Rows are points. To make a cloud, some directions were put in groups of two or more. Within a group, all points are equally far from the middle, so they leave a hole (a ring in 2 directions, a hollow ball in 3). The other directions are filled evenly. Then the cloud was stretched, turned, moved and blurred a little. Count the holes, and give their numbers of directions, smallest first.

Cloud:
[[1.1, 4.2, -1.4],
[4.2, -0.1, 6.7],
[-1.7, -0.2, -4.7],
[7.0, 1.4, 1.4],
[-2.8, -5.2, 7.1],
[6.2, 2.7, -1.5],
[-4.1, 1.9, 5.7],
[3.0, 3.1, -3.3],
[0.2, 1.1, 8.2],
[1.7, -3.5, 0.2],
[-3.6, -5.5, -3.0],
[1.8, 1.4, 11.0],
[2.6, 1.5, -5.9],
[-5.0, 3.5, 0.9],
[4.6, 6.2, 9.8],
[-4.5, -1.7, -0.9],
[-1.5, 6.1, -0.7],
[-0.9, 9.0, 0.8],
[-2.4, 4.4, -4.5],
[-0.5, -1.8, 8.0]]
Holes: 0

Cloud:
[[-6.6, -2.7, -1.7, -5.6],
[-7.6, -0.9, 4.3, -0.4],
[5.9, -2.9, 0.4, 1.6],
[0.1, -1.1, 3.3, 6.2],
[2.0, 3.6, -7.7, -8.4],
[-4.0, 3.4, 5.0, -3.7],
[3.0, 4.2, -6.4, -4.6],
[1.6, 5.3, -4.2, -8.2],
[8.4, 4.9, 0.4, -2.8],
[8.6, 2.8, 2.0, 0.4],
[1.1, 4.6, -4.0, -9.2],
[-4.9, 6.0, -3.2, 0.7],
[-5.6, 0.4, 3.6, -3.8],
[7.4, 6.1, 1.2, -2.0],
[7.0, 3.6, -2.7, -1.3],
[1.9, 3.5, -5.5, -1.5],
[2.6, 0.6, -0.7, 3.8],
[2.0, 4.5, -6.6, -6.3],
[8.7, 1.5, 1.5, 0.4],
[-3.3, 1.8, -6.2, -2.0],
[-6.9, 2.8, -3.9, -0.6],
[-5.3, 2.2, -4.7, -7.2],
[5.2, 1.4, 4.5, 5.0],
[5.4, 4.6, -3.6, -1.8],
[-4.8, -2.3, -6.1, -2.8],
[-4.1, 0.9, 0.8, -7.0],
[8.2, 2.4, -3.1, -2.2],
[-3.6, 1.5, -4.0, 1.5],
[3.0, -1.8, -1.8, 2.2]]
Holes: 1 (3)

Cloud:
[[-2.3, 0.1, 5.8, 4.3, -4.2, -13.3],
[-5.0, -5.1, -1.6, 0.4, 0.4, 4.0],
[5.1, -2.3, 8.5, -0.3, -1.2, -2.3],
[-0.7, -0.4, -1.0, -2.7, 7.4, 8.4],
[-3.0, -0.5, 1.8, -4.6, -7.9, 1.2],
[6.0, -0.1, -1.7, 1.7, 0.9, -8.3],
[5.2, 0.9, 8.8, 1.0, -1.2, -4.1],
[-3.5, -1.0, -1.7, 1.0, 0.1, 9.6],
[5.5, -2.9, 4.2, -6.2, -3.4, 1.5],
[-4.6, -0.6, 4.9, -0.2, 0.1, 7.8],
[-6.9, -1.6, 5.7, -1.3, -3.4, 1.3],
[5.4, -4.9, -1.3, -4.8, -4.8, 0.9],
[-0.5, -4.0, -4.0, 3.3, -3.7, 4.7],
[2.5, -2.1, -3.5, -0.5, -9.5, -0.4],
[-0.7, -4.4, -3.2, -2.7, 4.6, 3.2],
[2.7, -5.7, 2.4, -0.6, 3.4, 6.6],
[4.8, 3.7, -0.4, 2.1, -5.9, -1.5],
[-1.4, -1.6, 4.9, -1.4, -9.3, -0.4],
[-0.1, 2.7, -1.4, -1.4, 6.6, 3.1],
[-2.5, 4.7, -2.7, 1.5, -0.3, -2.2],
[0.7, 0.2, 1.9, 1.5, -5.0, -13.5],
[-1.2, 1.8, 1.3, 1.9, -5.6, -12.2],
[-3.2, -4.0, 0.3, 1.4, 5.7, -1.8],
[1.3, -1.0, -1.9, -2.9, 4.6, -1.6],
[0.0, 2.2, 5.4, 5.3, -7.3, -10.8],
[-1.8, -1.8, -1.2, -3.6, -2.9, -5.3],
[-1.9, 3.3, 9.6, 0.5, 4.6, -4.6],
[-2.8, -1.3, -5.1, -1.8, -3.7, 5.5],
[0.9, -4.4, -1.5, -4.9, -7.8, 0.3],
[4.0, -6.2, 1.2, 2.6, 1.1, 1.5],
[-0.3, -4.1, -0.8, -3.0, 6.9, 7.4],
[-0.3, -7.1, 4.2, -0.3, -3.0, 0.9],
[3.3, 4.5, 7.2, 2.7, -3.6, -6.4],
[-0.1, 0.3, -1.3, -1.8, 8.1, 4.4],
[1.2, -5.0, 7.4, -6.6, -2.1, 1.0],
[0.7, 3.7, -1.0, 4.1, -6.1, -10.2],
[2.1, -0.2, -2.2, -0.1, 5.9, -3.0],
[6.8, -2.0, -2.1, 4.5, 3.5, -1.6],
[0.9, -1.6, -4.4, 6.4, 1.3, -7.5],
[0.7, 1.6, 8.9, -1.5, 3.1, -8.0],
[4.9, -4.3, 7.2, -2.5, -3.9, -3.0],
[1.3, -1.8, -3.8, 8.7, -1.2, -6.4],
[-0.6, 1.4, 7.6, -5.6, 2.6, -2.5],
[-4.7, 4.5, 8.0, 0.0, -0.1, -4.5],
[0.0, -3.1, 6.1, -7.9, -0.4, -0.5],
[-6.0, 0.0, -1.3, 1.3, 2.2, 7.0],
[1.3, -2.1, 7.0, 3.9, 1.3, -11.2]]
Holes: 3 (2, 2, 2)

Cloud:
[[-0.1, -3.7, -3.4, -3.4, -3.5, -3.3],
[-5.9, -3.1, 1.5, 0.1, 1.2, -8.9],
[3.8, -1.2, -2.1, -2.1, -5.6, 0.6],
[3.3, 6.7, -5.6, -3.4, -4.2, 0.5],
[0.1, -6.4, -1.3, -4.2, -4.9, -2.4],
[-0.7, 1.8, -5.0, -9.4, 4.5, -1.9],
[0.5, -4.7, 4.9, 3.8, -3.6, 5.5],
[-0.9, -3.9, -6.4, 0.3, -8.7, 2.5],
[5.2, -7.5, -4.7, -4.3, -6.6, 2.1],
[-0.8, 9.2, -0.9, -1.8, -4.8, 1.8],
[1.6, -2.9, 2.8, 4.2, -1.4, 6.8],
[2.8, -0.3, -6.7, -0.4, -1.4, -5.0],
[-6.0, 2.3, -0.1, 4.3, -5.8, -0.7],
[3.3, -9.2, -9.9, -5.9, -2.4, -0.3],
[-2.8, 1.2, 4.2, -7.3, 1.0, -11.6],
[-1.8, 4.4, 2.6, -4.3, 4.8, -2.6],
[6.8, 1.1, 3.1, 1.2, -8.0, -1.0],
[2.1, -8.1, -7.2, -7.4, 2.0, -1.1],
[2.2, 2.2, 2.3, -4.8, -2.7, 4.8],
[10.3, -6.5, -2.5, -0.1, -0.1, -4.6],
[-5.3, 2.2, -1.1, -2.5, -1.0, 4.7],
[1.1, -0.7, 0.4, 1.0, 1.1, -4.8],
[0.5, -1.1, -0.2, 1.7, 2.5, -3.1],
[6.9, -3.2, 2.5, -3.1, -7.6, 4.3],
[-3.6, -6.5, -1.1, -3.8, -4.4, 0.9],
[0.1, 1.7, 2.7, 8.5, -2.0, -4.4],
[-0.9, 7.5, -6.7, 1.3, 0.2, -1.5],
[-2.5, 2.8, -1.8, -7.7, -1.7, -0.8],
[1.6, -11.6, -4.4, -8.2, -0.1, 1.3],
[4.5, 1.0, -5.9, 5.5, -1.6, -0.8],
[2.6, -0.2, 1.4, 3.7, 0.4, -3.5],
[8.1, -6.4, -2.7, -2.7, -0.5, -1.3],
[-1.5, -4.0, -0.2, -3.0, -6.8, -0.9],
[-0.2, 8.2, 5.3, 2.9, 2.7, -4.8],
[8.0, 3.0, 1.9, 0.1, -7.2, -0.7],
[-4.3, -0.7, 4.9, -8.1, 4.2, -4.5],
[-7.3, 1.0, 2.0, -3.1, 0.0, 5.3],
[-4.8, 2.4, 0.5, -1.8, 5.6, -1.1],
[-4.2, -0.3, 5.7, -9.4, 5.7, -3.6],
[-1.7, -1.0, 9.2, 4.3, -0.7, -6.7],
[-0.4, -1.5, -0.8, -0.4, -8.7, -3.2],
[8.9, 1.3, -2.8, -2.0, 4.0, 1.7],
[-0.6, 8.4, 1.8, 2.4, -0.1, -0.9],
[1.1, -5.4, 6.3, -5.9, 3.0, -1.8],
[0.8, -6.0, -0.7, -5.5, 1.2, -7.0],
[-6.3, -3.3, 3.2, -0.8, -2.4, 6.3],
[4.4, 0.6, 9.6, -8.2, -1.0, -0.6],
[2.5, 6.6, 1.0, 0.8, -3.1, -1.7],
[2.3, 8.6, -4.3, 0.0, -0.8, -4.1],
[6.9, 0.5, 4.8, -3.8, -5.1, 1.1],
[0.2, -4.2, -2.7, -10.4, -0.3, 0.4],
[5.0, -4.9, 8.4, -4.8, 0.1, -1.0]]
Holes: 0

Cloud:
[[1.3, -1.9, -6.8, 1.0, -2.0, 1.7, -4.8, -2.1],
[5.6, 0.3, 9.7, 0.1, 5.9, -0.6, 4.4, -9.5],
[6.5, 4.2, 3.2, -2.8, 4.1, 0.9, -10.0, -4.9],
[1.0, -5.4, -0.6, 6.7, 4.0, -5.9, 3.3, -1.8],
[3.0, 5.7, -8.9, 8.2, 5.0, 4.0, -9.0, 1.4],
[5.2, 1.3, -3.0, 3.6, 0.3, -4.5, -7.0, 4.3],
[-1.4, -1.2, -2.2, -4.6, -0.1, -1.0, 5.4, -1.7],
[5.4, 1.7, 9.6, 2.6, 6.8, 4.9, -3.7, -2.5],
[-3.0, 6.8, 8.4, -0.3, -1.0, 4.8, -2.9, 6.3],
[9.1, -2.3, 0.1, 7.5, -4.7, -0.5, -8.1, 5.4],
[0.9, 3.5, 1.8, 9.2, 5.5, -3.0, -6.1, -0.2],
[2.2, 3.0, 1.3, 8.8, 6.1, 0.9, -6.1, -3.2],
[-6.3, -1.9, -0.8, 0.6, 8.3, 1.1, -2.2, -3.0],
[3.6, 0.5, 2.6, 9.2, 3.6, 2.1, -11.4, 4.0],
[4.7, -8.0, -1.7, 9.3, -6.3, -1.3, 2.8, 1.9],
[4.8, 3.2, -2.6, -3.0, 2.3, 1.8, 3.0, -8.3],
[0.0, -7.6, -5.4, -0.5, 2.5, 4.1, -2.8, -2.9],
[2.2, 11.2, -3.8, -8.5, 1.4, -2.4, -2.7, -2.5],
[2.3, -4.4, -5.4, 4.6, 6.0, 2.0, -4.6, 0.8],
[0.4, -1.6, 6.1, 1.3, -0.5, 2.6, 1.5, 0.9],
[-1.5, -5.4, 2.7, 1.1, -5.3, -2.9, -7.5, -2.9],
[3.2, -4.3, -2.9, 4.8, 6.8, -2.7, -2.6, 3.1],
[-4.2, 2.8, 1.4, -1.3, 5.0, 4.9, 3.3, 0.6],
[-1.1, 2.2, 0.3, -2.7, 2.1, -3.4, -3.9, -0.7],
[-6.7, 10.7, 4.3, -6.0, -1.4, -0.2, -2.6, 1.4],
[1.2, -1.2, -5.1, 5.9, 4.3, -2.7, 2.8, -7.4],
[3.2, 10.6, -6.3, 1.3, 4.4, 3.1, -5.1, 4.7],
[5.7, -0.2, -4.5, 0.7, -4.7, -1.7, -3.2, -0.4],
[-2.3, 1.5, -8.8, 0.8, -2.4, -0.7, -6.8, 7.3],
[-3.1, -4.6, -0.3, -1.1, -4.3, 0.8, -2.3, -3.3],
[0.4, 0.2, 3.7, -3.4, -6.0, 2.0, -5.1, 1.6],
[1.6, -3.3, -3.3, -2.3, -6.6, -3.8, 2.2, -3.7],
[-0.3, -10.2, -1.3, 0.7, -0.4, 0.7, -3.5, 2.5],
[4.1, 0.6, -1.8, 1.2, -1.8, 5.8, -6.8, 3.4],
[-1.7, 6.8, -3.8, 3.1, 1.8, 2.3, -1.6, -2.4],
[2.1, -6.7, 1.9, 12.9, -2.1, 1.7, -4.2, -0.2],
[-2.8, 3.7, 5.0, 5.2, 0.1, 1.2, -3.2, 4.2],
[5.1, 4.6, -4.0, -4.3, -1.5, 2.2, -4.6, -4.1],
[2.8, 11.6, 5.2, 4.3, 3.9, 4.2, -4.2, 1.4],
[-0.5, 3.7, 1.5, 6.5, 5.4, 5.2, -0.9, -6.2],
[-1.8, -2.8, 7.6, -5.4, -2.2, 4.2, -1.6, -5.3],
[-1.8, 7.9, 3.8, 5.6, 5.0, 5.0, -4.0, 2.9],
[3.8, 3.5, 9.1, 7.3, 1.3, 3.6, -6.5, -0.2],
[-5.2, -0.3, 2.1, 1.4, -3.2, -0.7, 0.4, 3.2],
[4.3, -2.1, 6.7, 5.8, -0.2, 1.7, 0.5, -4.5],
[1.1, 4.2, 9.7, 4.3, -0.8, 4.6, -2.4, 3.6],
[3.1, -6.5, -4.9, -0.3, -2.9, 3.2, -6.1, -3.0],
[2.3, 2.7, -9.1, -3.6, 4.2, 4.8, -1.0, -9.0],
[-6.3, 0.4, -5.7, -5.2, 4.3, 5.9, 1.2, -4.7],
[5.0, -1.9, 2.6, -4.7, -1.9, 0.5, 0.4, -2.0],
[-4.4, -3.6, -0.2, -1.6, 0.5, 1.2, 3.1, -0.4],
[3.6, 3.8, 1.5, 7.0, 3.9, -3.0, -3.5, 6.5],
[-2.4, 4.0, 4.7, 1.4, 6.6, 2.9, 2.9, 2.6],
[-0.3, 9.7, 1.5, -3.2, 4.7, 2.2, -1.7, -4.0],
[-5.5, -1.9, 7.3, -4.6, -6.1, -0.5, 5.8, -0.5],
[0.6, 6.7, -5.3, 1.8, 5.2, 6.6, -3.8, 0.9],
[3.4, -3.4, 2.8, -9.6, -1.4, 0.2, -0.1, -4.6],
[3.4, -6.2, 1.0, -4.4, -1.5, 0.6, 4.6, 0.1],
[-5.1, -5.0, 4.0, 4.4, -2.9, 6.4, -1.1, 1.1],
[-2.2, -3.2, -7.8, -1.4, -1.3, 2.0, 6.6, 0.9],
[-0.1, 8.3, 0.7, -2.8, -3.6, 0.5, 0.1, 0.0],
[5.1, 2.0, -0.3, -3.9, 0.0, 0.2, -8.4, 2.1],
[0.7, -0.9, -2.6, -7.1, -4.1, 1.2, 3.3, 1.8],
[0.6, 2.9, 5.6, 10.0, 3.6, 5.6, -7.3, -0.5],
[4.1, -3.4, 4.1, 8.7, 6.5, 1.1, 0.5, -1.2],
[2.2, -2.2, 13.4, 4.4, -2.5, 2.3, -1.1, 0.9],
[-2.5, 5.7, -8.1, 4.5, 5.7, 5.0, -3.5, 1.3],
[-3.2, 4.7, 6.1, 1.3, 3.2, 8.1, -0.5, 1.1],
[4.3, 6.5, -2.1, 0.8, -0.1, -3.6, -0.5, 4.8],
[2.0, -3.4, 4.8, 8.8, -0.3, 2.1, -5.0, 4.2],
[-2.0, -3.8, 4.4, -4.5, -7.0, 1.6, 4.5, -10.0],
[1.7, -0.3, -8.1, 2.2, 5.3, -8.2, -3.0, 3.4],
[-3.0, -0.4, -6.9, -1.6, -0.1, -1.9, -2.1, -1.5],
[-5.4, -7.3, -2.9, 0.7, -0.8, 2.9, 0.9, -2.0],
[2.3, -0.5, -4.7, 1.2, 5.5, 0.0, 3.2, -6.6],
[11.1, 2.8, -0.5, 1.4, 0.0, -5.7, -2.4, -1.6],
[1.4, -0.1, -5.7, 2.6, -2.8, 1.7, -0.6, 4.4]]
Holes: 0

Cloud:
[[-3.8, 9.5, 0.7, 6.9, -0.9, 0.6, 3.0, 3.5],
[5.4, 1.5, 6.7, -6.6, -7.8, -7.1, -1.1, -1.1],
[-0.3, -8.7, 2.8, 0.7, -0.1, 2.1, 2.6, -1.9],
[-8.0, 4.4, 5.5, -1.1, -1.9, 0.8, 2.9, -6.3],
[-0.2, 4.1, 2.1, 5.0, -1.8, -5.2, 0.6, 2.4],
[-4.7, -12.2, 1.6, -4.8, -3.1, -3.8, -2.3, -3.0],
[-1.9, -0.1, -2.2, -3.6, -1.4, -2.0, -9.1, -8.1],
[-3.1, 0.0, 1.9, -5.7, -5.2, -16.8, 1.3, 4.8],
[-2.2, -5.5, 1.3, -4.2, -4.0, -8.8, -5.3, -1.1],
[-1.2, 2.6, 4.1, -4.0, -3.6, -3.5, -6.7, -7.8],
[5.2, 5.8, -3.3, 2.1, -3.0, -5.5, 0.2, 4.1],
[-0.3, -6.6, -4.0, 2.4, 4.3, -9.6, 2.0, -0.4],
[-9.4, 2.3, -0.4, -0.1, 2.2, 2.1, 5.9, -0.9],
[1.7, -1.9, -0.6, 7.4, 6.6, 3.6, -3.3, 1.8],
[-1.6, -9.7, -4.6, -1.3, 0.5, -3.3, -4.2, -0.7],
[-2.9, 4.9, 0.7, -5.2, 1.5, -2.4, -0.3, 0.2],
[2.1, -2.8, -4.1, -2.2, -1.6, 1.5, -3.0, -10.6],
[-3.8, -2.9, 0.0, -3.7, -2.0, -2.7, 8.1, -3.9],
[-2.7, 2.5, -0.8, -2.8, -6.7, -6.2, -5.9, -4.2],
[-10.3, 0.3, -0.5, 0.6, -1.1, -3.4, -3.2, -1.6],
[7.2, -0.7, -4.6, -1.8, -0.7, 1.9, 4.1, -4.5],
[6.9, 5.1, 0.6, 1.6, 8.6, -2.5, -1.3, -6.4],
[1.1, 3.4, 3.7, -4.7, -7.9, -7.9, 1.9, 6.0],
[-5.1, 3.4, 6.6, -5.9, -1.6, -2.1, 0.7, -9.4],
[-4.5, -9.7, -4.6, -5.1, -0.7, -2.2, 0.4, -3.9],
[0.1, 0.8, -4.2, 4.4, -2.6, -1.0, 2.6, 1.9],
[0.3, 2.1, 0.5, -1.8, -8.8, 2.8, 2.4, 0.1],
[4.9, 0.6, -3.1, 2.2, -4.7, -3.1, 2.6, 3.3],
[-2.4, -10.9, -1.0, -1.5, -1.0, -4.6, 1.7, -5.8],
[2.5, -7.5, -1.6, -3.4, -5.6, 0.2, 4.3, 0.0],
[3.8, 14.2, 4.7, 2.6, -3.2, -1.0, -1.5, 0.2],
[2.7, -1.4, -0.8, 0.1, 1.2, -10.8, -0.5, -1.3],
[3.8, 12.4, -2.0, 4.4, -1.1, -0.4, -3.5, -2.8],
[3.0, 0.6, -6.1, 2.4, 0.6, -6.0, 7.4, 5.6],
[-6.2, 1.6, -0.3, 4.3, 4.2, 3.1, -0.3, -0.1],
[-2.2, 4.0, 7.7, 0.5, -1.4, -3.1, 0.0, -3.5],
[-1.7, -7.4, -5.8, -2.3, 0.6, -10.4, -1.8, -1.7],
[-2.2, 2.4, 3.7, 2.4, 3.9, -8.1, 2.0, -0.8],
[-0.6, -2.1, -0.1, -6.8, 0.9, -5.3, 4.5, 2.9],
[-1.6, -1.7, 1.5, -5.7, -2.2, 2.4, -4.1, 4.3],
[0.5, 2.6, 0.8, 5.0, -5.1, -1.1, -3.5, -4.9],
[3.3, 6.1, 6.5, -2.4, -3.6, -9.5, 2.1, 7.3],
[7.9, 4.5, -0.8, -4.0, -5.7, -3.0, 1.3, 2.1],
[-5.4, -4.2, 2.5, 0.6, -4.2, -6.8, -2.8, 0.2],
[-3.3, 4.2, -0.9, -2.6, 1.0, -3.5, -2.5, -8.1],
[5.8, 3.5, 5.1, -1.9, -1.6, -4.2, -0.7, -0.4],
[-4.7, -6.2, 4.2, -3.0, -3.5, -5.1, 1.3, -4.1],
[-3.5, 4.9, -3.4, -2.4, -0.3, 1.3, 2.6, 1.8],
[-4.7, -4.3, 2.6, -7.2, 0.5, 0.3, -6.2, -12.9],
[-1.7, 6.9, -1.0, 5.0, 0.8, 1.6, -0.3, -6.7],
[2.5, 7.6, 3.3, 4.5, -4.4, -3.4, -1.9, -1.0],
[0.8, -4.6, -2.9, -2.4, -1.7, -3.0, -3.7, -3.7],
[6.8, 19.2, 0.7, 2.0, 1.6, -0.3, -1.4, 1.9],
[-2.5, -0.5, 5.7, -6.0, -6.5, -2.9, -1.3, 2.3],
[3.0, 1.9, -1.3, 5.3, 3.0, 6.6, 1.2, -2.5],
[6.2, 10.0, 5.0, -2.8, -0.2, -4.9, -0.2, 3.5],
[-4.6, 1.8, 0.0, 2.9, 0.3, 3.8, 1.9, 1.2],
[-3.0, 4.9, 6.9, 2.2, 2.9, 2.6, 0.9, 3.2],
[-1.3, 8.0, -0.2, -1.2, -2.5, -3.9, -1.8, 4.1],
[4.1, 0.1, -2.5, 1.5, 0.8, -4.2, -1.1, 6.6],
[1.1, -6.5, 0.6, 3.0, 4.8, 2.8, 1.1, -3.8],
[-0.6, 3.2, -3.1, 2.3, -7.3, -4.9, 3.4, -2.9],
[7.6, 9.5, -1.3, -4.2, -1.9, -2.6, 1.9, -1.5],
[5.3, 4.2, 2.6, -2.9, 2.0, -4.7, -2.5, 0.9],
[3.6, 0.0, -5.3, -2.2, 0.3, 2.0, 2.0, -7.3],
[3.1, 10.6, -4.2, 0.8, 0.7, -4.6, 3.4, 12.8],
[-8.5, 7.3, -1.1, 0.4, 5.0, 1.0, 3.9, 1.2],
[2.0, 0.0, 0.1, -2.4, -10.0, -1.9, -4.0, -0.7],
[2.6, 5.5, 2.0, 0.8, -0.5, -8.5, 3.7, 4.1],
[0.9, 10.6, 3.4, 0.1, -5.8, -2.2, -1.6, -0.9],
[-4.9, -4.7, -2.3, -2.8, 2.6, 3.3, -4.4, -13.1],
[3.5, -0.4, -5.2, 1.2, 2.3, 2.5, -3.3, -4.7],
[1.1, 3.2, 0.9, 1.4, -1.5, -2.8, 0.7, -6.1],
[-5.5, 3.0, 0.5, 0.1, 2.3, -0.2, 5.7, 2.0],
[3.2, 10.5, 0.4, 2.7, -4.3, -5.0, 7.7, 3.8],
[6.8, 0.8, -2.9, 1.1, -6.8, 2.6, 2.5, -7.8],
[-6.9, 6.4, 2.4, -1.3, 2.7, 1.3, 0.5, -4.8],
[5.0, 0.0, -4.2, -0.6, -0.5, -1.0, -4.8, 4.9],
[6.9, 7.8, 0.2, 5.0, 0.8, 0.7, 2.4, -1.4]]
Holes: 0
